Each row of a before or after table is a point. One or more steps were done to the points. Then noise was added and the rows were shuffled. The steps act on columns, c1 being the first. Write out the steps. A step turns or swaps two columns, mirrors them in a line or flattens them onto one, adds a multiple of one to another, or multiplies or shifts one. Angles are multiples of 10 degrees, from the lower column toward the higher: turns from -170 to 170, lines from 10 to 170 but not 90. Use the fewest steps. Two steps may share a column if one is a turn and the other turns, adds or multiplies; they go together, in the order done. Otherwise the lowest column goes first.

Before (11 x 2):
[[-2.5  0.0]
 [-0.7  5.8]
 [ 2.5 -7.6]
 [-2.4  2.4]
 [ 0.5 -3.0]
 [ 0.2  4.9]
 [-1.7  4.0]
 [ 3.8  0.2]
 [ 3.3 -1.3]
 [-1.2  5.1]
 [-1.0 -4.1]]
After (11 x 2):
[[-0.2  1.9]
 [ 2.4  7.4]
 [ 2.5  4.9]
 [ 1.0 10.8]
 [ 0.9  0.7]
 [-3.0  3.8]
 [ 1.2 10.2]
 [-4.0  5.1]
 [-0.1 10.2]
 [-2.6 -2.9]
 [ 1.7  9.2]]
Steps: multiply c1 by -1; shift c2 by 5.0

Before (12 x 4):
[[-0.6 -0.8  2.9  2.4]
 [-5.4 -4.5  6.6  0.6]
 [ 3.0  2.7 -2.6  0.7]
 [-5.0  0.2  2.3  4.9]
 [-2.4  5.5  2.0  0.1]
 [-1.4 -0.8  2.3 -2.1]
 [ 4.8 -3.1  1.7 -5.7]
 [ 4.6  3.0  3.9 -3.4]
 [ 3.5  0.8 -1.5  0.4]
 [-2.4 -0.8  7.9  2.4]
 [-4.3 -1.7 -1.6 -3.2]
 [ 3.0  2.1 -4.2 -2.6]]
After (12 x 4):
[[ 3.8  0.2  1.4 -0.8]
 [-5.0  4.4 -2.0 -1.2]
 [ 4.5 -3.6 -3.8 -2.3]
 [ 3.1 -2.9  3.8 -1.3]
 [-4.2 -2.9  1.4  2.3]
 [-1.4 -2.1 -2.4  1.1]
 [-2.4  2.4 -7.9  0.5]
 [ 4.9 -5.0 -1.7  3.8]
 [-0.3  2.4 -2.8  0.2]
 [ 3.0  0.3  2.5 -3.0]
 [-5.2  1.3 -6.5  4.2]
 [-2.2 -1.0 -2.1 -5.2]]
Steps: turn c2 and c4 by -100 degrees; multiply c3 by -1

Before (13 x 6):
[[ 0.0 -1.4 -1.8  2.9  3.8 -1.3]
 [-0.2 -2.0 -0.9  1.1  1.4 -1.8]
 [ 1.4  1.4  2.6 -3.8  3.3  1.1]
 [-0.9  0.4  0.5  3.0  0.8 -0.6]
 [-0.6  0.2 -1.6  1.6 -0.7 -3.2]
 [-2.0 -1.6  2.8 -3.2 -3.6  4.1]
 [ 3.3  1.5 -0.8  1.7  2.5 -0.7]
 [-0.5  0.3  1.8 -0.6  2.3 -0.5]
 [-2.3  0.6 -1.4  1.2  0.1 -0.2]
 [ 2.5 -0.9  3.6 -0.9  2.9 -0.4]
 [ 3.8  0.9  6.0 -3.8  3.3  3.1]
 [-1.7 -2.4  0.2 -2.5 -1.9  1.9]
 [-1.9 -1.0 -0.6 -1.1 -2.1  2.4]]
After (13 x 6):
[[  0.3  -5.8  -2.4  -1.9  -4.0   2.3]
 [ -1.8  -4.6   0.3   2.8  -0.7  -0.6]
 [  4.8  -6.3  -2.8   3.9   6.7  -1.2]
 [ -1.1  -7.4  -1.0  -3.0  -1.9   2.0]
 [  2.4  -4.4  -3.8   1.2  -1.0  -0.3]
 [ -5.9  -3.6   5.0  -2.3  11.1   1.0]
 [-13.6  -4.2  12.3  -2.4  10.9   2.9]
 [ -7.9  -6.0   7.7   0.1   7.7  -0.4]
 [  2.5  -7.1  -1.6   1.5   2.5  -1.6]
 [ -8.2  -6.7   2.6  -4.2  -5.6   4.1]
 [  3.7  -4.9  -2.9   1.3  -3.0  -3.2]
 [ -5.3  -4.6   1.9   0.3   6.1  -0.6]
 [  3.9  -3.4   2.0   2.4   4.3  -0.7]]
Steps: multiply c3 by 3; turn c1 and c3 by 60 degrees; shift c2 by -5.0; turn c4 and c5 by -20 degrees; multiply c5 by 2.5

Before (8 x 9):
[[ 4.5  3.1  1.5  1.5  4.0 -2.8 -1.2 -2.1  0.0]
 [ 1.1 -1.7  2.8  4.3 -2.8 -3.4 -6.3  2.3 -2.1]
 [-0.3  3.7  3.2 -1.7  4.3  2.8  1.9  5.2 -0.9]
 [-2.6 -3.5  1.0  4.3 -1.4  0.7 -5.1 -0.1  2.4]
 [ 1.7  4.4  0.2 -0.2  1.1 -6.7  0.3 -1.4 -0.5]
 [-1.7  1.1  3.8  6.3 -2.9 -1.3 -7.3 -1.9  3.0]
 [ 4.3  3.6  3.5  4.2  1.3 -5.2  5.2 -1.2  0.5]
 [ 1.9 -0.6  1.2  2.8 -6.2  0.9 -4.8  1.1 -1.4]]
After (8 x 9):
[[-0.2  5.7  0.5 -0.2 -2.4  5.3  0.4  1.5  4.0]
 [-5.5 -3.1  1.1  2.8  3.8 -1.4 -4.7 -1.1  0.6]
 [ 1.3 -5.3  1.2  4.5  2.8 -0.4 -4.8  1.7 -2.1]
 [-0.6 -1.3  3.9  6.1  3.3  2.1 -7.4  2.6 -1.8]
 [-2.7 -2.8  2.5  4.5  1.6  0.5 -6.6  0.3  4.7]
 [-2.5  6.3  3.6  4.4 -4.1  4.6  5.3  2.3  2.6]
 [-1.3  7.1  1.4  1.1 -6.0  3.3 -1.4  0.4  0.9]
 [ 3.0  5.9  3.1 -1.7 -3.3 -5.7  1.9 -0.2  1.4]]
Steps: turn c1 and c5 by -140 degrees; add -0.7 times c5 to c2; turn c6 and c8 by 130 degrees; turn c8 and c9 by -120 degrees

Before (12 x 12):
[[ 0.5  1.3 -1.5  1.4  1.7 -1.7  2.6 -4.6  4.8  0.2 -3.6  5.3]
 [ 1.3 -0.7  3.8 -1.0  2.6 -0.6 -0.5 -4.4  0.0 -5.0  2.4  1.7]
 [-3.1 -2.2  2.7  1.8 -1.7 -0.1  1.9 -2.1 -3.9  0.8 -0.5  4.6]
 [-4.1 -1.7 -2.7  0.0 -2.8 -2.0  1.4  7.7  0.7 -0.1  1.1  5.1]
 [-0.6 -0.6 -2.9  1.1 -8.6 -0.6  1.3 -4.1  4.6  2.1  1.9  4.2]
 [-2.0  2.5 -1.5 -4.3  1.9  7.9 -3.9 -4.6  1.1  0.4  0.9  2.1]
 [-0.9 -2.0 -4.1 -6.1  2.0 -1.9  1.6  4.0  4.3  1.5  2.3 -1.7]
 [-1.5  0.1  0.6  1.8  1.8 10.7  1.9 -2.5  5.8  2.2 -5.1  5.7]
 [-0.3  1.0  2.7  2.0  2.5 -2.4  0.3 -3.1  4.7  2.9  1.5  4.7]
 [-6.3 -2.1  3.6 -0.3 -7.6 -1.9  0.1  0.3 -1.1 -3.7 -4.5  2.1]
 [ 0.6 -1.7 -0.4 -6.0  1.9 -1.0  1.0 -3.7  6.1  0.3  2.0  5.7]
 [ 1.0 -3.6  2.1  2.1  2.2  0.0 -3.0 -4.9  1.4  0.5 -0.8  5.5]]
After (12 x 12):
[[ 4.2 -1.0  1.9  1.6 -1.9  2.0  1.1  0.3  5.1  0.9  2.4  4.2]
 [ 6.1  1.0 -1.5  2.3 -7.7  0.1 -1.8 -1.1  3.5 -3.9 -6.1  2.9]
 [ 0.2 -0.3 -5.2 -5.1  2.0  3.4  2.1  1.4 -4.0  0.0 -6.3  5.7]
 [ 1.7 -0.1 -1.3 -1.9 -7.9  5.0  1.2  0.4 -5.6  1.6  4.9  4.5]
 [ 1.8  0.2 -0.3 -5.3  1.5 -0.8  1.6 -4.0 -5.7  1.2 -6.4 -1.5]
 [ 1.9 -1.5 -4.2  5.2  1.0 -2.7  0.8  9.8 -2.6  5.7 -3.2  5.5]
 [ 0.1 -3.3 -2.8  3.3  1.9  4.8  1.1  1.0 -4.2 -0.6 -1.9  5.7]
 [ 4.2  0.8  1.3 -1.0 -2.5 -5.5 -0.8 -6.0 -1.9 -0.9  1.7  5.2]
 [-0.1  1.5  0.4 -3.5  1.9  0.5 -5.2  8.7 -2.0  2.8 -5.5  3.1]
 [-0.8  0.5 -2.4 -2.8  2.3  2.9  0.8  3.5  2.7 -5.5  1.2  1.8]
 [-1.3  4.4 -2.8  2.1  1.9  4.1  1.1  3.0  0.8  0.2  2.0  5.8]
 [-0.6 -0.4 -5.5  0.2  2.3  5.3 -0.8 -0.2 -0.6  1.7  5.0  4.8]]
Steps: turn c2 and c7 by 130 degrees; turn c1 and c7 by 150 degrees; turn c3 and c9 by 130 degrees; turn c4 and c11 by 50 degrees; multiply c11 by 2; turn c6 and c10 by 20 degrees; turn c6 and c8 by 120 degrees

Before (14 x 18):
[[-0.4 -3.3  0.1 -5.0 -6.0 -2.5 -0.4  0.5  1.7  4.1  5.1  3.5 -3.8 -2.2
   0.3  1.6 -2.1 -5.1]
 [-0.2  1.7  1.6  5.2 -1.1 -0.3 -1.4  0.3  1.8 -4.5 -3.9  2.7 -0.4 -2.0
   1.4  1.3  0.8 -3.8]
 [-5.5 -1.0  5.5  2.6 -1.7  5.5  1.2 -8.0 -2.9 -3.4  2.7 -1.0 -1.1  0.9
   0.4  4.7 -2.3  7.9]
 [ 1.4 -3.7  3.6  4.6  1.0 -2.8  2.8 -0.1 -3.0 -1.9  3.9  5.1  0.0 -3.1
  -1.7 -3.2  4.2 -3.2]
 [-1.1 -3.1  5.0  5.4  1.3 -2.8  0.5  1.2  0.2 -5.8  0.1 -2.2 -1.5  2.2
   4.9 -2.1  0.0 -0.1]
 [-0.2 -3.5 -0.5  5.6  2.7 -3.5 -0.8 -6.0  0.1 -7.4 -2.6 -1.5 -4.0  3.4
   0.5 -2.5  2.8  1.4]
 [ 1.0 -2.9 -0.7 -4.8  0.4 -2.2 -2.3  2.2  1.2  1.1 -7.1 -1.1 -0.6 -2.8
   0.8  5.8  2.8 -0.4]
 [-4.4 -3.4 -0.3  1.7 -0.5 -3.1 -1.8 -3.5 -2.0 -8.0 -8.8 -1.6 -1.3  0.7
   4.3 -2.8  3.8 -2.5]
 [ 0.8  6.4  3.0  1.3  3.2  2.5  2.7 -0.6 -2.0 -4.8  5.4 -1.7 -4.0  1.1
  -0.1 -4.4  1.2 -3.0]
 [ 1.5 -3.9  0.2  2.1 -8.2 -3.0 -1.7  1.7 -2.1  0.9  5.3 -1.5 -2.2 -0.5
   3.0  2.2  3.6 -3.9]
 [ 0.9 -3.3 -0.4  4.4 -4.7  5.2 -1.6 -1.9 -2.0  4.2  5.0  1.5 -3.6 -8.3
   1.1 -4.4  1.5  0.4]
 [ 0.4  1.9  3.1  3.3  0.7 -3.1 -0.4 -2.4 -2.4  4.4  4.1  2.9 -1.6  0.8
   1.2 -3.9  2.1 -2.9]
 [ 0.7 -4.0 -1.5  5.4  0.9  1.5  8.9  1.4 -1.6  1.6 -4.5 -1.8  4.9 -0.6
  -0.1  3.9  0.0 -3.7]
 [ 0.8 -0.5  2.2  5.7 -1.2 11.1 -2.1 -0.7 -1.5  3.4  5.3 -1.5  9.2  0.5
  -0.6 -0.9 -2.3 -4.5]]
After (14 x 18):
[[-0.5 -2.7  2.1  1.4 -6.2 -2.8 -0.1  0.3  5.0  3.8  5.4  3.4 -3.6 -2.5
   0.1  1.4 -2.2  4.9]
 [-4.8 -3.0  0.0  0.7  0.0 -2.9 -2.2 -0.2 -2.4 -8.2 -8.8 -1.7 -1.6  1.1
   4.7 -3.5  3.9  2.3]
 [ 0.6 -3.4 -0.3 -0.5 -4.2  5.5 -1.6  0.1 -4.8  4.0  5.1  2.0 -3.6 -8.2
   0.4 -4.2  1.9  0.5]
 [ 1.3 -5.1  0.8  0.9 -8.7 -3.2 -2.4 -0.2 -2.2  1.4  5.4 -1.6 -2.3 -0.4
   3.4  2.0  3.9  3.3]
 [ 0.3  6.5  4.2  1.3  3.1  2.7  3.7 -0.8 -1.9 -4.9  4.9 -1.8 -3.7  1.3
   0.2 -4.7  1.6  1.7]
 [-0.8  1.9  2.2 -4.5 -1.1  0.1 -1.1 -0.4 -3.7 -4.6 -4.1  2.4 -1.2 -1.8
   1.3  1.1  0.7  2.7]
 [-0.7 -2.4  4.7 -3.3  1.7 -2.5  0.9 -0.1 -4.7 -6.3  0.5 -2.7 -1.3  1.7
   5.5 -1.9  0.1 -1.6]
 [ 0.1 -3.7 -1.4 -3.1  2.3 -3.2 -1.3 -0.1 -5.6 -6.8 -2.6 -1.3 -4.5  3.2
   1.0 -2.6  2.6 -0.6]
 [ 1.2 -3.3  4.5 -0.4  0.7 -2.5  3.6  0.2 -5.1 -1.1  3.9  5.5 -0.4 -3.3
  -1.1 -3.4  3.8  1.9]
 [ 0.6  1.9  4.2  0.0  0.4 -3.3 -0.3 -0.2 -4.1  4.7  4.0  3.1 -1.6  1.1
   1.5 -3.9  1.9  1.6]
 [ 0.6 -4.0 -0.3 -0.8  0.9  1.8 12.2  0.2 -5.0  1.1 -4.3 -1.6  4.4 -0.5
  -0.4  4.0  0.0  3.9]
 [ 1.2 -0.6  3.3 -2.0 -1.1 11.5 -2.8  0.0 -5.6  4.4  5.0 -1.4  8.7  0.2
  -0.6 -1.5 -2.1  3.6]
 [-5.2 -0.9  2.9  0.8 -1.7  5.1  1.7 -0.1 -3.3 -3.5  2.8 -1.4 -1.3  1.0
   0.0  4.3 -2.4 -9.6]
 [ 0.8 -2.5 -1.1  1.2  0.1 -2.9 -2.7  0.6  4.0  1.5 -7.1 -1.0 -1.0 -2.7
   0.3  6.2  3.2 -0.1]]
Steps: mirror c3 and c18 in the line at 170 degrees; mirror c4 and c9 in the line at 120 degrees; multiply c7 by 1.3; multiply c8 by 0
